Each row of a before or after table is a point. The points were changed in one or more steps. Then noise was added and the rows were shuffled. The steps act on columns, c1 being the first. Name the steps. A step turns or swaps two columns, mirrors them in a line or flattens them onto one, adds a multiple of one to another, or multiplies or shifts one. Angles are multiples of 10 degrees, from the lower column toward the higher: turns from -170 to 170, lines from 10 to 170 but not 90. Use the fewest steps. Two steps may share a column if one is a turn and the other turns, adds or multiplies; they go together, in the order done. Otherwise the lowest column goes first.
In the rows, zero is written as 128.

Before, 8 rows:
[[116 151]
 [ 96 133]
 [138 169]
 [121 104]
 [105 166]
 [121 144]
 [ 73  86]
 [ 71 157]]
After, 8 rows:
[[183  62]
 [135 153]
 [187 175]
 [136  91]
 [150 190]
 [159 136]
 [118 193]
 [140 164]]
Steps: multiply c1 by -1; multiply c2 by 1.6

Before:
[[110 201  74 175]
 [132 159 143 119]
 [110 154 150  68]
 [ 40 180  87 171]
 [ 90 138  92 146]
 [ 94 149 177 115]
 [ 95 126 140 140]
 [111 126 181  86]
 [ 75 169 106 167]
 [113 132 190 108]
 [121 110 167  86]
 [135 131 176 104]
 [135 103 165  98]
 [130 145 160  80]]
After, 14 rows:
[[135 181  89 202]
 [153 169 108 183]
 [139 149 166  84]
 [120 149 179 126]
 [113 129 191 115]
 [100 126 138 148]
 [125 157 157  81]
 [177 156 136 121]
 [134 129 175 102]
 [117 140  93 156]
 [235 197  73 182]
 [ 96 126 182  89]
 [ 80 105 171  86]
 [ 88 104 166  94]]
Steps: turn c1 and c4 by -20 degrees; add 1.5 times c2 to c1

Before:
[[134 127 168 145 118  67 133 155  70]
 [166  95 122  70  69 100 111 113  91]
 [ 80 115 148  77 132 113 169 162  96]
 [145  80 159 131 135  70 172 145 110]
 [ 90  95 106 140  96  88  98 150 161]
 [131 133 195 117 127  99  91  94 147]
 [ 94 141 153 156  53  94 119 150  97]
 [ 95  58 155  97 124 132 135 152  81]
 [100 130 174 124  63  68 120 100 120]
 [176 153 118 150  72 138 115 174 167]
 [173  69 104 135 138 130 127  93  78]
 [102 103 130 153  59 153 101 126 122]]
After (12 x 9):
[[147 127  91 145 112  68 187 136  71]
 [117 102 139 154  16 154 134 149 121]
 [122  68 148 134 144 129 117  72  77]
 [131  56 103  96 122 133 132 169  83]
 [132 114  92  78 135 113 113 187  97]
 [171 153 144 151  39 138 127 108 167]
 [108 131  88 116 127  99 213 109 148]
 [132  95 142  71  33 101 159  87  92]
 [145  81  81 132 139  70 146 122 110]
 [130 142 110 155   9  92 171 168  97]
 [100 129  91 125  21  66 200 140 119]
 [128  97 163 139  76  90 171 173 161]]
Steps: turn c1 and c8 by -60 degrees; multiply c1 by 0.7; turn c3 and c7 by 150 degrees; add -0.7 times c6 to c7; multiply c5 by 1.6

Before (14 x 14):
[[145 105 159 119 167 163 178 119 123 138 133  94 139 160]
 [127 134 153 125 133 143 147 121  94 144 120 110 158 152]
 [121 140 128 121 123 133 111 131 114 112 145 151 121 133]
 [122 133 121 145 121  96 117 125 119 123 163 149 148 135]
 [121 141 105 144 106 119 144 121 100 111 145 129 128 124]
 [127 147 129 148 108 117 120 163 144 140 146 140 116 131]
 [124 131 128 111 121 108 142 117 122 116 118 121 137 158]
 [126 132 135 123 119 100 119 146 117 110 139 126 139 107]
 [109 117 145 125 127 148 150 141 163 165 137 146 133 113]
 [155 101 162 127 134 164 149  95 129 147 118  95 142 149]
 [121 163 149 129 106 112 134 128 142 129 168 143 125 116]
 [ 98 114 176 155 148 143 146 134 160 164 120 137  99 120]
 [ 98 128 137 126 110 121 121 138 135 149 166 121 113 125]
 [126 121 151 129 125 118 142 140 134 171 144 153  97 116]]
After, 14 rows:
[[123 100 182 118 146 115 106 127 140 133 168 142 121  56]
 [152 149 249  87 124 140 122 133 153  88 118 133  99  62]
 [144 116 115 123 132  98 136 120 120 134 161 149 149  73]
 [145 127 154 122 148 121 135 135 161 112 167 124 111  61]
 [114 165 211 134 128 167 123  94 111 110 113  93 142  91]
 [146 131 192 159 128 142 107 120 117 112 121 113 158  96]
 [130 143 185 122 145 116 116 146 134  90 144 150  99  56]
 [120 147 169 106 141 146 120 141 161  93 138 145 131  53]
 [132 107 131 102 151 115 124 165 126 125 145 145 113  72]
 [123 131 129 144 130 105 114 120 134 142 115 121 138  98]
 [133 118 145 140 132  96 135 147 130 149 139 126 139  44]
 [115 174 205 143  91 160  94 121 113 104 133  94 140  97]
 [156 123  72 137 141 119 106 119 114 150 140 130 128  67]
 [134 106 128 146 128 129 139 130 131 146 144 151 123  74]]
Steps: turn c4 and c9 by 130 degrees; turn c1 and c9 by -130 degrees; turn c2 and c7 by -150 degrees; multiply c3 by 2.5; turn c5 and c10 by -160 degrees; shift c14 by -60

Before, 8 rows:
[[139 103 151 173  95 103 136 161 142 155 152  96 174 122 118  74 156 132
  112 154]
 [140  98 167 155 102 106  93 150 141 108  57 139 134 103  91  78 141 249
  152 128]
 [144 124 133 190  97  92 140 144 135 155 160 134  84 108 109 123 140 146
  117 130]
 [117 142 145 146 109 127 171 105 103 191 176 146 176 110 132 100 170 140
  112 137]
 [151 144 164 122  95  83 124  90 125 128  95 123 163 106 122  52 151 113
  152 137]
 [111 127 151 138 101 221  91 143 122 108 161 140 130 127 140 193 156 188
  240 123]
 [135 149 128 160  97 172  92 138 107 125 159 133 164 124 131 147 157 131
  112 145]
 [141 125 113 175 201  89 123  89 135 103 166 103 168 104 110  96 115 126
  130 159]]
After (8 x 20):
[[116 140 142 118 106 128 167  90 101  77 178  98 155 157 108 124 166 138
  111 135]
 [140 102 151 129  93 103 136 104 142 117 155 173 185 162 109  95 158 127
  111 158]
 [111 129 147 144  98 227  94 155 122 129 161 126 129  86 144 174 158 189
  236 120]
 [152 145 167  87  92  83 120 113 127 143  94 102 153 190  98  91 151 110
  150 135]
 [139  97 164 123 103 109  90 157 142 125  56 138 173 188 130  96 142 246
  151 129]
 [143 126 134 220  95  90 140 125 136  99 153 135 137 153 141 128 137 150
  118 128]
 [141 126 117 150 203  89 129 116 134 179 165 108 181 169 129 111 113 130
  134 156]
 [134 148 131 132 101 169  98 140 107 129 153 137 164 123 138 145 155 136
  113 146]]
Steps: add -0.5 times c11 to c13; turn c4 and c13 by 50 degrees; turn c8 and c12 by 120 degrees; turn c8 and c10 by 140 degrees; turn c15 and c16 by -150 degrees; turn c14 and c16 by -140 degrees

Before (8 x 48):
[[104  93 146  96 107 135 167 127 128  90 164 135 186 174 136 116 149 131
  116  89  67 130  97  11 118 137 226 110 167 137 118 109 123  99  84 109
  155 142  61 133 159  75 100 117  95 122 113  62]
 [125 119 112  82 140 147  86  42 196 162  96  91  84  97 132 153 164 194
  193 133 115 195 167 129 103  94 184 149  94 140 157 158 174  90  94  96
  120 124 102  96  94 101 112 122 131 116 197 131]
 [ 61  86 160 172 133  87 161 140 137 202 127 134 132 137  87 185 174 148
  182 131  62 117 177 123 109 149 108 129 138 145 176  99 133 125 127 138
  197 167 142 107 153 119 187 131  71  86 165  79]
 [182 141 151 115 154 136 117 130 161 160 168 130 130 163  70 155 105 195
  167 107  95 167 100 125 194  80 103 119 150 148 124  95 164 127 145 134
  138  84 149 112 161 154 120  90 164 145 129  57]
 [117 147 181  97 168 114 134  79 107 192  69  44 136 123 114 199 159  62
   93 134  71 117  95 142  76  79 125 137  94  98 156 129 139 167 108  88
  103 156 184 165 103 117 108  90  82 172  93  71]
 [144  85 135 154 120  95 136 150 129  92 108 192  89  78 115  80 157 150
  169 130 107 145  99 107  72 128 184 128 108 124 129 134 133 111 181 131
   93 103 182  97 160 174 129 174 161 134 195 108]
 [116 133 150 133 190 161 137 134 100  99 110 125 155 104 167 117 188  98
  161 163 133 142  99 213 167 137 108 130 121 152  80 181 189 139 106 201
  113  96 145 137 138 117 124 171  98  45 129 113]
 [117 147 142 126 117 112 162 143 160 117  70 162  98  42 132  75 104 165
   21  43  70 230  75 145 148 112  47 110 159 103 111 169 156 220 100 182
  129 128 159 121 109 121 194 127 182 152 143 108]]
After, 8 rows:
[[102  94 110  97 109 132 167 127 127  87 164 137 185 173 138 119 148 130
   95  87  69 128  99  13 117 137 224 133 168 139 119 110 121  98  76 109
  155 140  76 134 160  76 100 119 140 120 113  61]
 [114 148  73  97 168 117 132  78 105 189  67  41 134 122 115 198 159  60
   83 136  70 121  93 140  75  80 127 152  92  99 156 130 139 162 124  86
  103 159 206 170 102 115 108  88 163 171  92  72]
 [124 120 145  80 140 147  84  43 199 160  97  91  85 100 132 153 165 194
  129 134 114 195 168 128 104  96 183 173  97 141 157 161 175  92 121  95
  120 121 126  91  94 101 112 121  63 119 197 131]
 [118 149 114 126 117 110 160 145 162 118  67 163  94  40 131  76 104 165
  181  43  73 230  74 146 149 110  47 123 160 104 109 169 157 221  88 186
  128 124 146 122 111 120 194 127 235 156 144 108]
 [145  81 120 155 122  95 140 150 132  93 106 189  90  76 112  81 158 152
  157 129 109 144  98 104  75 128 186  94 107 124 128 132 134 110 166 136
   92 105 205 101 158 176 126 176  89 137 194 104]
 [ 63  84  95 171 135  88 159 142 140 200 126 134 133 135  87 182 175 148
   74 128  60 120 174 123 106 153 110 127 140 145 176  99 131 121 126 136
  198 167 177 105 152 119 189 129  76  89 163  82]
 [118 131 107 130 187 160 138 133 103  97 110 126 153 106 168 116 184  98
   96 166 132 141 100 212 166 135 105 147 121 155  79 180 190 138 111 200
  111  95 186 137 136 116 124 172  94  43 131 113]
 [181 143 104 114 152 134 117 130 162 159 166 128 129 167  71 157 103 194
  160 103  94 169  97 126 196  78 104 109 150 149 121 100 165 127 133 135
  140  83 134 109 161 155 120  91  87 143 129  61]]
Steps: multiply c3 by -1; add 0.7 times c17 to c39; turn c19 and c45 by -90 degrees; multiply c28 by 1.6; turn c28 and c35 by 40 degrees
